Each row is a point. Before rounding, the points of a table are all equally far from one centre. They may lie mostly on one side of it. Write the centre, to within rounding.

Points:
[[-30,38,-43],
[15,18,-16],
[-5,34,7],
[3,2,-44],
[15,19,-18],
[-29,-13,-47],
[-8,36,-42],
[-44,2,14]]
Centre: [-23,10,-17]

Points:
[[-36,12,-27,-9],
[-12,20,10,-60],
[7,-23,-19,-24],
[17,-13,-9,-22],
[-55,-10,-16,-33],
[-40,-21,13,-55],
[14,-22,-8,-24],
[-27,28,-22,-36]]
Centre: [-20,-2,4,-26]

Points:
[[29,11,-15,-37,-58,13,20,-2],
[2,24,-2,-58,-15,40,13,-45],
[19,25,-36,-41,-12,-10,31,-5],
[15,-20,-1,-9,-24,2,-37,-7],
[13,3,4,-30,9,8,-10,24],
[12,60,-24,-17,-17,2,-30,-48],
[17,1,21,0,1,35,-26,-7],
[19,49,2,0,-1,-2,-22,-51],
[-32,5,3,16,-40,7,-5,0],
[9,1,31,3,-5,-12,5,-14],
[-9,41,15,-9,-36,55,10,-9]]
Centre: [2,22,-9,-17,-21,12,-3,-18]

Points:
[[28,0,-13,10,22,-17,-46,-2,-21],
[8,-31,-49,4,25,-11,-30,9,-18],
[36,10,24,-12,-9,-20,1,23,11],
[6,-12,-3,22,10,60,23,20,21],
[3,3,8,50,25,34,9,8,18],
[25,11,9,13,-31,20,-20,-14,36],
[-1,17,-35,-29,19,0,-18,1,7],
[-8,-1,-1,-22,33,18,4,-6,40],
[12,-6,11,-5,39,-11,29,22,-5],
[-18,23,10,4,12,14,-31,-13,-2],
[45,-17,7,-13,5,-7,-45,0,33],
[39,-17,-15,-2,30,46,-38,2,25],
[25,6,3,27,27,-18,12,-20,-5],
[11,-41,18,2,2,-22,-12,51,4],
[30,-9,18,5,48,23,0,33,23],
[8,11,-5,-12,24,16,-36,-27,-10]]
Centre: [13,-18,-7,8,4,11,-9,9,7]

Points:
[[-2,-2,-1,-19,29,10,14,-6,-32,43,-19,-30],
[-5,-14,-12,-24,5,23,0,45,-23,5,20,-46],
[-19,-10,-2,-2,-7,5,23,-4,-36,28,8,-17],
[9,-15,-22,16,57,21,2,22,-31,23,4,-39],
[2,-2,-2,10,0,2,-8,-9,-28,42,4,-15],
[0,-18,-4,6,12,5,0,18,-16,-14,16,-60],
[9,0,-16,-15,24,12,3,-3,-10,-12,-19,-60],
[1,5,-45,-3,36,0,-21,26,-16,-5,-5,-43],
[2,5,-35,-18,41,0,-18,23,-35,33,1,-6],
[2,-1,-36,13,9,-2,-19,-3,-29,3,-27,-24],
[-7,-26,-4,-11,-9,1,-17,1,-37,-10,5,-13],
[0,-13,-16,23,26,-8,-12,-14,-20,28,12,-13],
[14,-43,-5,-16,10,20,2,7,-22,9,-19,-3],
[5,10,-1,-14,21,16,-1,-6,-24,40,33,-19],
[12,-7,8,1,32,31,-27,-9,-22,22,3,-44],
[13,-27,-29,0,4,26,36,8,-14,5,10,-8],
[-4,-5,-50,-19,-13,13,-9,7,-15,6,4,-30],
[-18,-33,-13,7,3,-3,11,23,-23,15,9,-43],
[-20,11,-4,17,4,14,-28,14,1,-1,25,-30]]
Centre: [-7,-3,-13,-5,23,19,0,11,-16,7,1,-19]

Points:
[[4,-16,-7,-1,22,7,19,5,43,12,21,13,3,8],
[12,-24,3,2,1,16,-10,44,-3,-6,-3,39,16,0],
[12,-11,-23,17,8,27,-4,31,-15,-18,3,16,15,26],
[60,-16,7,12,34,3,32,5,-13,4,22,-13,6,8],
[-3,-1,-16,17,27,8,30,14,-21,40,18,6,12,-2],
[39,9,-15,-26,17,30,19,37,-17,8,8,1,-4,27],
[27,-11,-18,31,-6,-2,-3,28,-4,-5,4,-6,-5,-30],
[9,-10,6,-2,-9,7,-21,2,-8,-19,-2,19,15,-33],
[6,-5,3,-23,-4,-30,2,17,13,17,52,11,1,21],
[19,8,10,23,-13,25,26,6,22,-12,19,16,1,10],
[23,10,-12,36,16,19,3,6,10,-29,4,12,9,-3],
[7,-14,15,4,4,1,-6,23,-16,-3,56,-2,-6,43],
[32,6,-6,-6,26,32,10,9,16,-18,23,47,-3,9],
[11,-6,-24,-9,13,37,16,6,6,-17,16,21,5,-21],
[0,-3,-27,7,8,-10,-13,11,-23,0,9,1,33,27],
[18,18,-11,30,21,24,33,0,-4,1,38,26,-8,0],
[18,-11,12,-23,3,-23,15,24,30,-6,18,26,-10,15],
[11,1,-8,6,41,-8,21,19,7,-21,8,34,-4,-21]]
Centre: [23,1,4,-1,13,2,-1,12,-9,7,21,10,0,2]

Points:
[[18,18,28,-9,-13,-17,-38,8,28,6,22,52,-1,-9,-19,24,9,-6,3,13],
[-8,27,20,-30,-3,-29,-30,18,1,-17,37,7,-26,-18,7,1,15,-31,5,24],
[11,12,35,-17,-18,21,-16,16,24,9,31,20,-4,0,5,12,23,21,39,-12],
[-11,0,5,-46,-29,-34,-1,-4,9,29,2,19,-28,0,-4,22,-9,28,13,-13],
[-41,3,15,-26,-10,24,-10,31,-4,7,31,20,-49,-2,-23,-4,29,10,31,0],
[2,39,10,-36,-5,1,-33,4,47,1,29,37,-36,-5,-6,21,20,5,-20,-14],
[-6,1,-9,7,-5,-32,-35,15,5,45,25,20,-9,12,-45,-7,4,4,11,9],
[-4,10,33,-13,-5,-36,-22,33,20,17,3,23,-2,-7,-31,10,11,28,-2,15],
[-23,36,-2,-53,-7,-10,-2,17,29,18,25,52,-27,3,-5,36,-9,11,1,-16],
[-7,22,25,-31,-23,-14,-21,10,34,8,27,40,-5,-10,-30,-27,29,20,20,16],
[9,33,24,-26,3,-18,-33,-22,0,-18,17,27,-18,-17,-7,24,-21,-10,1,7],
[-16,3,25,-40,-7,2,-21,-13,2,-1,33,41,-24,-20,-35,0,9,36,9,25],
[-27,1,37,-29,-3,-31,-25,29,23,28,35,48,-29,11,-17,4,-20,29,15,-19],
[14,-7,27,-21,-40,-28,-8,26,21,0,32,26,-12,-8,-24,28,14,-9,0,-25],
[-2,9,42,-58,-3,-10,2,39,6,-6,7,21,-8,-1,3,21,8,24,-8,-18],
[10,18,17,-13,1,-9,4,18,20,1,-6,26,-37,-16,-26,15,-5,-5,42,-8],
[-22,32,-3,-60,-4,-15,16,1,12,-4,19,54,-20,16,-25,6,-25,23,4,-4],
[-25,17,19,-13,-2,-24,-3,30,20,-11,13,34,-27,-5,8,-9,40,32,6,-24],
[0,20,15,-20,-13,-22,-18,-3,-8,6,17,44,14,-3,10,23,22,-4,17,25],
[-16,32,-4,-6,-5,-22,-7,18,-9,19,14,30,-21,-2,-22,40,-9,-20,22,14],
[0,5,-17,-25,-17,-19,-37,4,8,10,27,49,-24,5,-3,-7,21,0,20,36],
[-12,11,7,-23,-30,-21,-7,8,17,-3,30,37,18,21,-39,20,22,30,10,15],
[-12,-1,13,-44,-14,-1,23,27,13,17,33,58,2,14,-27,27,12,21,8,-13],
[-3,26,30,-41,-8,-35,-7,-3,-4,-20,37,43,-14,-18,-2,-8,12,28,8,4]]
Centre: [-14,5,10,-24,2,-6,-11,7,11,4,27,20,-14,12,-12,-3,1,-2,1,-8]

Points:
[[-10,6,-32,-13,5,43,-9,-6,-32,36,15,3,12,-1,-11,-18,9,-5,-13,12,30,-4,-3,-19],
[-31,-6,-16,-9,3,32,28,-3,-23,42,25,-34,11,-3,-12,-11,-1,12,4,0,3,-16,41,-10],
[-18,-4,-9,-6,4,58,2,3,-21,40,33,-23,22,-15,0,-12,5,-8,11,-20,-8,0,-10,-19],
[-5,17,-13,7,9,60,-10,-14,-24,37,18,5,25,-4,5,9,45,18,20,-7,20,-14,29,-17],
[-11,12,-22,-29,-20,49,19,11,-18,27,16,-6,22,-33,3,-1,4,-10,28,0,-7,-33,-5,1],
[-21,7,-30,-22,17,21,0,-12,-25,36,24,-16,16,1,3,-9,16,1,0,20,-12,-29,-19,-4],
[-12,15,-35,-17,-3,32,19,-1,-15,44,20,3,36,-42,2,-17,30,-3,7,-17,23,-18,13,-2],
[-7,41,-12,-23,-27,11,20,-19,-19,39,19,-23,35,-32,-4,16,30,-11,16,2,4,-17,18,1],
[-23,9,-6,-21,9,6,14,-7,-10,35,25,-21,14,-38,10,-7,-5,-3,34,15,-26,-7,-11,-15],
[-27,31,-31,-16,-31,38,29,-21,5,22,-5,-28,19,7,-12,-14,5,-18,19,1,5,-19,11,-12],
[-10,29,-7,-21,11,12,33,1,-18,7,22,-14,24,-28,2,-27,-9,9,14,-12,-25,-28,17,-12],
[-10,-11,-9,-20,-7,24,21,2,-39,32,25,-16,13,8,-5,-14,-6,18,15,7,-33,-5,12,14],
[-34,8,-1,-38,-9,43,2,-5,-17,12,33,-10,13,-17,6,5,6,-4,23,19,-1,-30,-3,13],
[-36,-18,-15,8,-1,34,6,-7,-18,21,36,-28,25,-15,27,8,4,3,18,-7,-22,-11,22,-43],
[-4,18,-14,-17,6,17,-16,-10,-41,25,17,-25,9,-8,16,-6,-1,13,10,-28,15,-19,-13,1],
[-19,17,-28,-8,3,-2,18,-26,-9,44,5,-34,8,-30,19,-5,10,-12,32,31,8,-20,10,-6],
[-15,27,-23,-36,0,11,16,-24,1,15,29,-4,48,-14,12,1,17,9,-7,25,-18,-22,-5,-21],
[-19,14,-32,11,0,20,18,-8,-18,51,7,10,17,-21,10,-9,15,-29,14,13,-18,-42,21,-4],
[-17,7,-31,-11,0,21,25,19,-16,21,34,-9,17,-24,29,-13,18,-10,9,-30,-10,-17,-6,-16],
[-12,31,-18,7,-5,48,13,-9,-17,27,43,7,28,2,0,-1,-7,-7,23,15,-21,-27,7,-22],
[-38,12,-13,-29,-20,41,13,-28,-26,39,7,-43,26,-13,3,-2,23,-1,12,-15,2,-9,13,-17],
[-16,36,-16,-7,6,9,22,-15,-11,41,-10,-16,34,-40,-11,1,15,-26,16,-1,11,-3,18,-19],
[-8,-3,-24,-15,-9,48,32,-3,-37,32,21,-16,28,-11,-16,-19,11,1,5,17,1,20,11,5],
[-6,2,4,-12,12,33,32,-4,-20,32,9,-6,31,-24,27,-13,41,1,3,15,-23,0,-27,-7],
[-25,24,-28,2,9,-9,13,6,-27,27,12,18,37,-7,-1,8,15,-5,-6,-21,-3,-1,10,1],
[-32,-5,-28,-22,3,37,25,4,-16,44,-7,-29,40,-8,9,10,6,-7,22,0,0,6,11,-21],
[-34,-17,-16,2,-3,28,16,3,-24,16,30,-15,34,-27,-14,15,5,-26,30,-10,16,-15,10,-5],
[-16,-9,-33,-39,-4,9,21,-19,-23,31,38,3,27,-17,25,7,-10,-6,14,-22,2,-9,23,-7],
[-19,3,3,-38,-5,9,23,13,-23,35,12,-16,27,-27,9,12,10,-23,21,11,-12,-25,5,6],
[-21,4,-9,-21,-8,-2,27,-15,-35,31,19,-15,-9,-12,9,-27,11,-11,1,-9,10,-17,-2,-44],
[-3,12,6,-19,-6,26,0,-9,-35,20,30,-36,25,-4,4,-24,-2,-22,-14,-18,-17,-2,-6,-8]]
Centre: [-2,-1,-2,-1,-12,17,6,-16,-6,14,7,-2,23,-6,12,-9,15,0,13,3,3,-8,16,-11]

Points:
[[-10,1,18,-6,31,-24,13,10,2,33,5,13,-10,5,2,-13,5,-43,-17,-13,-7,27,17,-21],
[2,9,25,-14,30,-13,7,-2,5,33,-28,16,10,13,-4,-17,-8,-46,-35,-5,-7,-1,5,-32],
[3,20,25,-2,13,-18,10,9,7,19,-9,24,13,-14,-1,-9,-31,-55,-31,7,-16,24,14,-8],
[-8,1,25,11,31,-21,7,7,20,17,-2,-7,1,10,7,-6,-11,-31,-3,-1,-18,10,23,-27],
[2,11,25,-18,24,-22,8,0,16,12,-9,7,10,7,-11,16,-21,-52,-27,-18,-18,32,18,-14],
[-2,4,39,2,27,-13,11,6,9,40,-5,10,-4,14,5,-12,-24,-45,-33,-6,-20,24,13,-24],
[7,19,22,-1,16,-17,27,5,14,26,-7,15,2,-3,15,-1,-17,-46,-18,-3,-12,10,16,-37],
[-4,8,10,-15,30,-12,7,3,-6,23,-3,24,2,20,5,-8,6,-57,-38,-11,1,25,-1,-19],
[-16,0,20,4,29,-24,-8,3,-9,19,7,3,-1,17,8,-16,-18,-55,-36,-12,-3,17,8,-27],
[9,12,46,6,13,-14,17,0,-9,30,8,3,24,23,6,0,7,-34,-22,-2,-19,4,16,-5],
[-7,7,36,-8,27,-18,21,0,2,38,1,16,21,10,-6,-5,-12,-50,-29,-13,-5,23,11,-24],
[-7,-5,21,-5,8,-8,-1,1,8,31,-13,-2,0,1,11,-10,-18,-54,-22,-10,-23,24,8,-31],
[-4,19,38,2,13,-6,8,7,3,46,0,4,4,19,-2,2,2,-43,-26,-34,-4,6,15,-18],
[0,15,21,-4,25,-13,-1,13,10,37,3,14,-2,14,11,-16,-10,-53,-22,-2,-8,16,9,-21],
[12,8,36,6,13,-12,9,4,13,19,-7,20,11,20,2,-5,-7,-57,-10,-24,-11,26,17,-15],
[18,18,48,-17,21,-18,3,-2,12,18,-15,9,10,12,0,-20,-15,-41,-35,-5,-7,19,10,-21],
[8,9,29,-1,33,-21,5,-3,2,30,-6,31,5,8,13,-3,4,-38,-28,-20,-21,16,27,-12],
[-7,12,22,7,10,0,9,-4,7,23,-5,25,7,10,15,-3,-2,-49,-10,-38,-14,9,12,-17],
[-10,10,23,5,19,-27,5,7,17,30,-11,-4,10,-3,1,-4,-15,-60,-27,-12,-15,14,5,-12],
[-18,14,40,-7,24,-20,0,-18,-2,29,-4,-3,-8,7,11,4,-13,-46,-40,-22,1,19,16,-17],
[17,6,24,-18,23,-18,14,11,-2,21,-7,18,-6,12,15,-8,-5,-36,-4,-17,-9,12,20,-25],
[4,24,27,6,32,3,6,16,12,34,-7,26,-7,8,1,-9,-4,-36,-33,-22,-5,32,-4,-26],
[18,-4,33,-9,17,-23,27,1,-5,32,-18,5,10,23,13,-7,-24,-43,-31,-7,0,18,-3,-28],
[14,14,21,-10,25,-15,26,6,8,27,-6,-4,-2,-5,21,-14,-15,-58,-30,1,-4,18,0,-8],
[3,28,27,-14,23,-8,14,-19,0,29,-9,1,-5,10,6,-16,-18,-57,-26,-9,-12,18,20,-7],
[-5,-4,37,1,17,-14,-1,21,-6,7,3,18,1,14,4,-22,-29,-50,-14,-12,3,17,11,-17],
[21,16,34,3,30,-5,7,14,16,27,-13,16,4,2,5,-15,-7,-55,-16,-4,-5,6,15,-20]]
Centre: [10,0,10,9,11,2,10,-5,-1,12,-3,4,2,2,-9,-1,-14,-19,-35,-9,7,12,12,-5]
